Each row of a before or after table is a point. One or more steps were done to the points. Then noise was added and the rows were shuffled. The steps act on columns, c1 being the first. Name the steps. A step turns or swaps two columns, mirrors them in a line or flattens them onto one, adds a multiple of one to another, or multiplies or shifts one. Angles are multiples of 10 degrees, from the lower column toward the higher: turns from -170 to 170, lines from 10 to 170 but not 90. Use the fewest steps. Two steps may share a column if one is a turn and the other turns, adds or multiplies; they go together, in the order done. Otherwise the lowest column goes first.

Before (8 x 3):
[[ 10  -6 -15]
 [ 17 -14  21]
 [-33 -28  22]
 [ -8 -17   8]
 [-13 -10  18]
 [ 13 -16  13]
 [ 11 121 -45]
 [ 18  38  30]]
After, 8 rows:
[[ -9  -7  -4]
 [ 21  26  33]
 [ 13   3  -2]
 [-37  -2  -1]
 [ 17   4   2]
 [  8  31  35]
 [  6  -9 -10]
 [-12   5   6]]
Steps: flatten c2 and c3 onto the line at 50 degrees

Before:
[[-22  -7   4   4  13  16  -8  -6  18]
 [-38  -8  10   1  -7 -19  48 -14  15]
 [-10 -20   4   9   2   5 -13 -10  -2]
 [ 16  -8  -9  -1  -3   5 -13  -6   9]
 [ 12 -17 -10 -15   2  -8  -8   9  10]
 [ 11  -6  12   2  15   5 -16   9  16]
 [  2 -19  -1  -7   7  12  32 -10  -9]
 [ 11 -13  -6  10  -8   7  18  18   6]
 [  9  10   0  13  14   9 -16 -10 -48]
 [ 14  12   7  34  23  13  -6 -13   3]
 [  5  15   5 -12  -6  17  -1  -5  -1]
 [  9 -20  13 -11 -11   5   1  -1   9]]
After:
[[ -10  -11   -1   -8    6    4   -6  -10   -4]
 [ -37   -4   -5   -5  -28  -20   22  -17   36]
 [  14  -18    6  -13    6   -7   -5   10   27]
 [   6  -21  -11  -12   -7    5    7   -5   22]
 [   5    7   -3    3   -4   17    4   -7   -1]
 [ -22   -3   -1   -2   12   17  -11   -7   45]
 [  10   -3  -15   -1   16    5  -14    3   41]
 [   9   13    5    8   16    8  -15  -11 -119]
 [  12   -7    1   -5  -14    9   11   21   17]
 [   0  -18    5  -10  -11   13   10  -10  -22]
 [  14   24   -3   13   18   11  -14  -14    9]
 [  16   -6    8   -5    7    4   -7   -2   23]]
Steps: flatten c2 and c4 onto the line at 30 degrees; mirror c3 and c8 in the line at 100 degrees; flatten c5 and c7 onto the line at 140 degrees; multiply c9 by 2.5
